Each row of a before or after table is a point. The points were changed in one or more steps. Then noise was added and the rows were shuffled. The steps act on columns, c1 being the first. Write out the steps. A step turns or swaps two columns, mirrors them in a line or flattens them onto one, adds a multiple of one to another, or multiplies or shifts one. Angles are multiples of 10 degrees, from the lower column toward the higher: turns from -170 to 170, lines from 10 to 170 but not 90. Use the fewest steps. Two steps may share a column if one is a turn and the other turns, adds or multiplies; they go together, in the order done. Otherwise the lowest column goes first.

Before (9 x 3)
[[-0.09 -0.36  0.19]
 [-0.56 -0.57  1.12]
 [ 0.35 -0.19  0.00]
 [-0.09  0.00  0.17]
 [ 0.65 -0.21 -0.13]
 [ 0.63 -0.31  0.18]
 [-0.46  0.17 -0.27]
 [ 0.69 -0.19  0.11]
 [-0.50  0.50  0.56]]
After (9 x 3)
[[ 0.02  0.32  0.18]
 [-0.67  0.00  0.16]
 [-0.70  0.37  0.18]
 [-0.24  0.17  0.00]
 [ 0.11  0.19  0.08]
 [-1.07 -0.17 -0.27]
 [-1.14  0.57  1.13]
 [-1.09 -0.50  0.56]
 [ 0.07  0.22 -0.14]]
Steps: shift c1 by -0.60; multiply c2 by -1

Before (11 x 6)
[[ 0.49 -0.34 -0.85  0.16 -0.14  0.10]
 [ 0.86  0.08  0.19  0.28 -0.24 -0.17]
 [ 0.99  0.32  0.30 -0.61 -0.56  0.08]
 [ 0.13  0.06  0.24  0.05  0.65 -0.22]
 [-0.07  0.65 -0.09 -0.20 -0.64 -0.04]
 [-0.05 -0.05  0.33 -0.56  0.67  0.08]
 [ 0.21  0.48  0.09 -0.16  0.52  0.49]
 [ 0.11 -0.01  0.58  0.70 -0.13  0.27]
 [ 0.05  0.57  0.23 -0.10 -0.11 -0.82]
 [ 0.21 -0.48 -0.32  0.05 -0.67  0.22]
 [ 0.22  0.15 -0.82  0.58 -0.18 -0.82]]
After (11 x 6)
[[ 0.73  0.48  0.07  0.47 -0.19  0.48]
 [ 1.08  0.30  0.30 -0.18  0.81  0.10]
 [-0.12  0.67 -0.11 -0.34  0.57 -0.07]
 [ 0.37  0.00  0.61 -0.83 -0.43  0.27]
 [ 0.70  0.07  0.17 -0.46 -0.05 -0.15]
 [ 0.43 -0.48 -0.33 -0.37  0.38  0.23]
 [ 0.03 -0.04  0.33  0.71  0.03  0.09]
 [-0.08  0.06  0.24  0.33 -0.47 -0.21]
 [-0.78  0.55  0.23 -0.15  0.14 -0.84]
 [-0.58  0.19 -0.82 -0.09 -0.32 -0.80]
 [ 0.58 -0.33 -0.86  0.21 -0.03  0.11]]
Steps: add 1 times c6 to c1; turn c4 and c5 by -130 degrees; add -0.5 times c3 to c4

Before (11 x 9)
[[ 0.38  0.77 -0.10  0.06 -0.13  0.25 -0.25  0.43  0.06]
 [-0.52  0.31 -0.13 -0.60  0.39 -0.26  0.19 -0.11  0.21]
 [-0.03 -0.14  0.35  0.49 -0.01  0.22 -0.11  0.85 -0.35]
 [-0.04 -0.28 -0.35  0.05  0.28  1.30  0.45  0.10  0.51]
 [ 0.18 -0.07 -0.39  0.08 -0.20 -0.24  0.81 -0.27  0.09]
 [ 0.51  0.62 -0.16 -0.66  1.02  0.36  0.77 -0.32 -0.19]
 [ 0.21  0.36 -0.94  0.09  0.44 -0.37 -0.14  0.60 -0.03]
 [-0.04 -0.11 -0.16  0.15  0.73 -0.54 -0.09 -0.73 -0.10]
 [ 0.55 -0.05  0.13  0.12 -0.33  0.03  0.59  0.38  0.95]
 [-0.40 -0.70 -0.12 -0.07 -0.30 -0.72  0.35  0.23  0.23]
 [ 0.52 -0.51  0.01 -0.11  0.28  0.15 -0.24  0.44 -0.45]]
After (11 x 9)
[[ 0.21  0.37 -0.93  0.08  0.43 -0.38 -0.17  0.59 -0.03]
 [-0.02 -0.11 -0.17  0.14  0.74 -0.55  0.02 -0.73 -0.10]
 [-0.52  0.31 -0.06 -0.59  0.38 -0.26 -0.22 -0.12  0.20]
 [ 0.55 -0.05  0.33  0.12 -0.32  0.04 -0.50  0.38  0.96]
 [ 0.37  0.78 -0.19  0.05 -0.13  0.26  0.20  0.44  0.05]
 [ 0.51 -0.53 -0.06 -0.12  0.28  0.15  0.23  0.44 -0.46]
 [ 0.53  0.62  0.12 -0.65  1.03  0.37 -0.79 -0.32 -0.19]
 [-0.05 -0.27 -0.17  0.05  0.28  1.30 -0.54  0.10  0.51]
 [ 0.17 -0.07 -0.09  0.10 -0.19 -0.24 -0.88 -0.27  0.09]
 [-0.04 -0.13  0.29  0.48  0.00  0.22  0.24  0.84 -0.36]
 [-0.40 -0.70  0.00 -0.07 -0.30 -0.72 -0.37  0.24  0.23]]
Steps: mirror c3 and c7 in the line at 10 degrees

Before (9 x 12)
[[ 0.29  0.63 -0.73 -0.18  0.74 -0.50 -0.69  0.33 -0.45  0.44  0.24  0.51]
 [-0.45  0.39  0.28  0.81 -0.26 -0.05  0.38 -0.10 -0.15  0.06  0.18  0.56]
 [-0.30 -0.72 -0.23  0.18 -0.49  0.22  0.14  0.85  0.48 -0.44 -0.42  0.29]
 [ 0.52  0.07 -0.14  0.09  0.79  0.30 -0.56 -0.07  0.23  0.13  0.16 -0.02]
 [-0.18  0.40  0.10 -0.08 -0.30  0.68  0.15  0.34  0.00 -0.85  0.26  0.42]
 [ 0.22  0.40 -0.25  0.09 -0.09  0.65 -0.54 -0.23  0.08 -0.44 -0.19  0.14]
 [-0.09 -0.26  0.13 -0.48  0.02  0.13  0.05 -0.47 -0.47 -0.60  0.43  0.00]
 [-0.42  0.34  0.20 -0.56  0.33  0.04  0.62 -1.10  0.30  0.73  0.21  0.34]
 [ 0.57 -0.08  0.25  0.48  0.19 -0.61 -0.05 -0.12  0.56  0.38 -0.35  0.70]]
After (9 x 12)
[[ 0.46  0.06 -0.17 -0.10  0.78  0.34 -0.53 -0.17  0.27  0.13  0.12 -0.01]
 [ 0.27  0.37 -0.27 -0.03 -0.05  0.66 -0.54 -0.11  0.05 -0.44 -0.30 -0.14]
 [-0.46  0.40  0.33 -0.55 -0.26  0.02  0.39 -0.18 -0.15  0.08  0.07 -0.79]
 [-0.27 -0.75 -0.25 -0.04 -0.51  0.28  0.09  0.94  0.45 -0.39  0.02 -0.26]
 [-0.21  0.35  0.11  0.27 -0.33  0.67  0.18  0.21  0.00 -0.81  0.42 -0.35]
 [-0.10 -0.23  0.14  0.45  0.04  0.15  0.06 -0.66 -0.55 -0.57  0.08  0.16]
 [ 0.30  0.67 -0.72  0.30  0.74 -0.48 -0.68  0.20 -0.42  0.41  0.42 -0.39]
 [ 0.58 -0.08  0.26 -0.19  0.22 -0.59 -0.10  0.08  0.54  0.32 -0.36 -0.83]
 [-0.37  0.32  0.21  0.61  0.33  0.08  0.63 -1.05  0.27  0.74 -0.36 -0.11]]
Steps: turn c4 and c12 by -160 degrees; turn c8 and c11 by 30 degrees

Before (10 x 18)
[[ 0.76  0.08  1.30  0.16  0.23  0.31 -0.70  0.89 -0.05 -0.15 -0.15 -0.41
   0.24 -0.45  0.17  0.11 -1.20 -0.19]
 [ 0.07 -0.07  0.14  0.12 -0.62 -0.02 -0.89  0.46  0.23 -0.43 -0.09  0.06
  -0.44  0.05  0.18 -0.09  0.71 -0.83]
 [ 0.76  0.09 -0.34 -0.39  0.05  0.31 -0.07 -0.45 -0.24  0.14 -0.06  0.01
  -0.61  0.74  0.18  0.22  0.19 -0.31]
 [ 0.50  0.56  0.40  0.23 -0.12 -0.36  0.22  0.16 -0.38 -0.45  0.12  0.43
   0.32 -0.09  0.15  0.89 -0.54 -0.37]
 [ 0.08 -0.15  1.09 -0.40  0.44  0.17  0.11  0.18 -0.08 -0.02 -0.96 -0.56
   0.38  0.02 -0.20  0.42 -0.96 -1.09]
 [-0.07  0.13  0.23 -0.47 -0.35 -0.12 -0.41 -0.44 -0.04  0.17 -1.07  0.24
   0.13 -0.62  0.32 -0.24  0.05 -0.18]
 [ 0.17 -0.70  0.20  0.29 -0.72 -0.39  0.40  0.32 -0.36  0.62  0.47  0.81
   0.11 -0.11  0.01 -0.91  0.25  0.51]
 [ 0.04 -1.00  0.72  0.26  0.00 -0.32  0.05 -0.13 -0.34  0.16 -0.07 -0.61
   0.43  0.01 -0.17 -0.30 -0.19  0.15]
 [ 0.17  0.00  0.40 -0.23 -0.15  0.22 -0.02  0.58  0.15 -0.57  0.07 -0.33
  -0.30  0.07 -0.40 -0.45 -0.72 -0.01]
 [ 0.46 -0.30  0.67  0.07  0.20  0.55 -0.28 -0.40 -0.22 -0.40 -0.02  0.14
  -0.84  0.11  0.77  0.39 -0.13 -0.69]]
After (10 x 18)
[[-0.75 -0.13 -0.97 -0.35  0.43  0.21  0.07  0.17 -0.57 -0.06  1.13 -0.11
   0.38 -0.05 -0.20  0.41  0.92  0.79]
 [ 0.54  0.07 -0.06 -0.41  0.00  0.31 -0.06 -0.51  0.05  0.16 -0.38 -0.25
  -0.68  0.76  0.21  0.26  0.08  0.59]
 [-0.01 -0.21  0.00  0.08  0.21  0.61 -0.34 -0.45  0.13 -0.40  0.64 -0.25
  -0.83  0.12  0.72  0.32  0.33  0.83]
 [-0.09  0.11 -1.04 -0.45 -0.36 -0.13 -0.41 -0.49  0.27  0.21  0.18 -0.11
   0.12 -0.54  0.35 -0.18 -0.08  0.11]
 [ 0.14  0.15 -0.08  0.20  0.28  0.28 -0.73  0.86 -0.39 -0.11  1.27 -0.05
   0.26 -0.42  0.18  0.12  1.38  0.35]
 [ 0.07 -1.02 -0.05  0.30 -0.06 -0.27  0.03 -0.14 -0.59 -0.15  0.71 -0.32
   0.46  0.02 -0.17 -0.35  0.26 -0.14]
 [-0.19  0.12 -0.06  0.12 -0.63 -0.07 -0.90  0.50  0.05 -0.44  0.14  0.27
  -0.42  0.13  0.19 -0.12 -0.61  0.90]
 [-0.03  0.19  0.07 -0.22 -0.13  0.22 -0.06  0.58 -0.38 -0.48  0.41  0.07
  -0.33  0.07 -0.42 -0.40  0.65 -0.03]
 [ 0.47 -0.91  0.46  0.25 -0.79 -0.38  0.41  0.34  0.86  0.32  0.22 -0.35
   0.12 -0.19  0.07 -1.01 -0.12 -0.39]
 [ 0.04  0.75  0.08  0.26 -0.15 -0.40  0.19  0.16  0.41 -0.24  0.38 -0.38
   0.31 -0.08  0.10  0.89  0.71  0.50]]
Steps: turn c1 and c17 by 160 degrees; turn c1 and c18 by -150 degrees; turn c2 and c10 by 20 degrees; swap c3 and c11; swap c9 and c12

Before (9 x 24)
[[ 0.16 -0.15  0.17  0.45 -0.83 -0.15  0.70  0.19  0.09 -0.20  0.03 -0.41
  -0.61 -0.32  0.62  0.20  0.29  0.30  0.07 -0.49 -0.27  0.60 -0.24  0.36]
 [-0.45  0.22 -0.75 -0.58 -0.46  0.29  0.21  0.92 -0.20  0.31  0.50 -0.61
   0.55 -0.42 -0.10  0.27  0.75 -1.02 -0.83 -0.19  0.28  0.30 -0.59  0.07]
 [ 0.10 -0.21  0.09 -0.28 -0.46 -0.64 -0.05  0.02 -0.22 -0.75 -0.47 -0.09
  -0.62 -0.17  0.43  0.00  0.15 -0.08  0.27  0.01  0.04 -0.21 -0.40 -0.33]
 [ 0.52  0.05  0.40 -0.33  0.31  0.38  0.42 -0.31 -0.07 -0.41 -0.15  0.59
   0.54 -0.03 -0.45 -0.06  0.43  0.19 -0.63 -0.49 -0.15  0.65 -0.38 -0.60]
 [-0.06 -0.03 -0.46  0.16 -0.06 -0.17 -0.22  0.42 -0.69 -0.43 -0.57  0.65
  -0.01  0.50  0.66  0.30  0.14  0.06  0.31  0.39 -0.07 -0.47  0.04  0.73]
 [ 0.58 -0.29 -0.16 -0.42  0.37 -0.45 -0.53  0.71 -0.75  0.66 -0.16  0.03
  -0.61 -0.57 -0.10 -0.50  0.69  0.30 -0.36 -0.30  0.79  0.39  0.10 -0.62]
 [-0.44 -0.11  0.19  0.23 -0.85  0.23 -0.02 -0.28  0.05  0.19 -0.08  0.61
  -0.05 -0.30  0.37 -0.20  0.78 -0.42  0.41  0.71 -0.26 -0.24 -0.26  0.50]
 [-0.23 -1.16 -0.27  0.71  0.16 -0.13  0.15  0.97  0.39  0.63  0.17 -0.17
  -0.22  0.57  0.72  0.20  0.03 -0.54  0.06 -0.35 -0.24 -0.51  0.11 -0.60]
 [-0.28 -0.13 -0.36 -0.37  0.15  0.33  0.23 -0.23  0.27  0.62 -0.30 -0.64
   0.38 -0.50 -0.25  0.59  0.18 -0.03 -0.36  0.57 -0.11 -0.49  0.05 -0.10]]
After (9 x 24)
[[ 0.52  0.01  0.44 -0.38  0.34  0.33  0.11 -0.34 -0.06 -0.32 -0.18 -0.76
   0.52  0.03 -0.43  0.65  0.39  0.20  0.52 -0.49 -0.19 -0.06  0.49 -0.62]
 [-0.18 -1.18 -0.29  0.72  0.20 -0.11 -0.02  0.99  0.37  0.58  0.18  0.12
  -0.18  0.65  0.71 -0.56  0.06 -0.52 -0.12 -0.34 -0.18 -0.07  0.02 -0.64]
 [-0.43 -0.19  0.17  0.16 -0.89  0.18  0.14 -0.27  0.05  0.28 -0.10  0.30
  -0.05 -0.33  0.34 -0.17  0.80 -0.43  0.62  0.68 -0.25  0.31  0.15  0.54]
 [ 0.10 -0.25  0.07 -0.28 -0.40 -0.67  0.11 -0.01 -0.26 -0.71 -0.45  0.28
  -0.69 -0.10  0.42 -0.22  0.10 -0.07 -0.07 -0.05  0.07  0.04  0.09 -0.37]
 [-0.30 -0.12 -0.41 -0.37  0.18  0.35 -0.09 -0.19  0.27  0.62 -0.26 -0.25
   0.37 -0.54 -0.26 -0.56  0.17  0.03 -0.65  0.54 -0.10 -0.52  0.21 -0.12]
 [ 0.53 -0.27 -0.19 -0.47  0.33 -0.46  0.01  0.74 -0.77  0.69 -0.14 -0.38
  -0.61 -0.63 -0.14  0.47  0.64  0.30 -0.02 -0.24  0.83  0.43 -0.48 -0.64]
 [ 0.19 -0.13  0.25  0.40 -0.81 -0.10 -0.10  0.18  0.09 -0.15  0.01  0.16
  -0.58 -0.35  0.59  0.50  0.30  0.32 -0.43 -0.48 -0.26 -0.31  0.75  0.34]
 [-0.04 -0.05 -0.53  0.14 -0.04 -0.23  0.03  0.47 -0.65 -0.47 -0.60  0.20
   0.05  0.50  0.63 -0.45  0.11  0.14  0.74  0.40 -0.17 -0.23 -0.17  0.75]
 [-0.49  0.19 -0.72 -0.53 -0.47  0.28  0.17  0.83 -0.18  0.30  0.52 -0.70
   0.53 -0.39 -0.14  0.22  0.72 -1.08 -0.74 -0.16  0.27 -0.30  0.47  0.09]]
Steps: turn c7 and c23 by 120 degrees; multiply c7 by 0.4; mirror c12 and c19 in the line at 50 degrees; turn c16 and c22 by -100 degrees
